Each point is reached from the start by the listed moves, each made once or not at all, plus a little noise. Say if it took an odd or an even number of moves. Then give how often each move was made.
In the rows, 128 means zero.

Moves:
(1): [164 144 196 199]
(2): [ 89 183  80 155]
(3): [ 63  83 163 133]
Start: [102 111  75 103]
Points:
[135 128 144 175] => odd (1, 0, 0)
[ 38  62 106 110] => odd (0, 0, 1)
[106 114  74  99] => even (0, 0, 0)

Moves:
(1): [184 104  58 139 149 170 139]
(2): [148 226 134 167 101 145 118]
(3): [170 100 182 164 109 144 117]
(4): [ 92  97 105 164 114 140 154]
Start: [162 161  98  87 137 156 101]
Points:
[179 106   7 137 141 212 140] => even (1, 0, 0, 1)
[146 229  85 163  99 179 123] => even (0, 1, 0, 1)
[167 162  99  86 142 149 105] => even (0, 0, 0, 0)

Moves:
(1): [156 112 121 102 138 117 154 115  99]
(2): [113 125  76 132  88 121 136 127 123]
(3): [166 169 136 105 108 136 151 136 114]
(4): [173  83 126 140 106 173 106 137 151]
(5): [165 133 130 130 138 104  88 156  73]
(6): [132 154 142  84 172 171  89  62 137]
(7): [114 124 132 170 149 179 179 129 107]
(8): [168 139  87 127 175 132 133 164 131]
Start: [120  98 157 135 121 155 146 115 114]
Points:
[186  57 104 157  70 166  91 153  77] => odd (0, 1, 0, 1, 1, 0, 0, 0)
[159 140 164 111 100 164 171 125 101] => odd (0, 0, 1, 0, 0, 0, 0, 0)
[132 158 131 113 126 249 187  57  83] => even (0, 1, 1, 0, 0, 1, 1, 0)
[212 122  71  73 191 158 106 100  40] => odd (1, 1, 0, 0, 1, 1, 0, 1)

Moves:
(1): [148 155 134 144 111  89 135 109 141 108]
(2): [127 155 153 121 162 106 104 141 141 164]
(3): [132 132 155 115 125 130 138  82 101 142]
(4): [136  95 138 155 124 128 130 127 124 133]
(5): [163 110 106 132 139  99 135 139 104 112]
(6): [108 143 114 145 150 162 147  85 162 120]
(7): [104 130  90 109 100  81 202 123 150 117]
(8): [172 111 167 109 148 115 139 143 139  86]
(9): [118 128 118 101 126  95 117 101 156 117]
Start: [125 155 136 137 134 116 163 148 117 155]
Points:
[108 188  99  92 165  22 235  43 166 155] => even (0, 1, 1, 0, 1, 1, 1, 0, 1)
[169 182 162 156 157  93 204  99 168  84] => odd (1, 0, 0, 0, 0, 1, 0, 1, 0)
[205 163 202 138 198  16 188  53 158 112] => even (1, 1, 1, 1, 1, 1, 0, 1, 1)
[ 84 207 143 118 162  81 243  66 165 188] => even (0, 1, 1, 0, 0, 1, 1, 0, 0)
[ 94 228 106 117 139   7 225  69 229 139] => odd (1, 1, 0, 0, 0, 1, 1, 0, 1)

Moves:
(1): [151 129 115 142 115 126 159 133 120 132 129 113 135 103 116]
(2): [112 152 113 152 147 130 118 123 123 139 122 145 103 104 116]
(3): [106 120 123 169 133 122 130 133 123 136 118 112 115 151 121]
(4): [135 132 115 144 124  99 125  80 151 141 155 145 127 126 140]
(5): [160 131 141 135 134 133 129 124  99 112 157 146 122 152 127]
(6): [131 101 113 124 137 138 115 134 147 153 148 154 141 119 114]
(7): [104 114 105 143 126 121 115 129 128 115 120 140 161 123 124]
(8): [110 117 136 131 127 109 112 117 115 116 134 113 122 103  90]
(9): [141 120 161 147 160 148 138 115 133 119 132 117 140  96 140]
(10): [121 114 123 122 144 112 158 132 126 125 125 126 117 132 121]
(11): [111 127 126 138 105 118 149 143 125 118 144 139 104 126 146]
(12): [163 128 140 139 124 110 118 146 149 119 117 132 108 128 123]
Start: [143  98 130 144 146 123 111 119 129 141 135 134 105 136 119]
Points:
[105  91  55 249 167  66 148  81 133 158 135 145  94 109  89] => even (1, 1, 1, 1, 0, 0, 1, 0, 0, 1, 0, 0)
[136  55  90 239 144  27 130  93 147 129 136 119  96 108  55] => odd (1, 0, 1, 1, 0, 0, 1, 1, 0, 1, 0, 1)
[ 97 115 108 198 137  68 102  71 130 143 178 165  50  85  96] => even (0, 1, 0, 1, 0, 0, 0, 1, 0, 0, 1, 0)
[ 80  54 116 245 208 122  73 103 133 152 139 148 121  65  55] => even (0, 1, 1, 0, 0, 1, 1, 1, 1, 0, 0, 0)
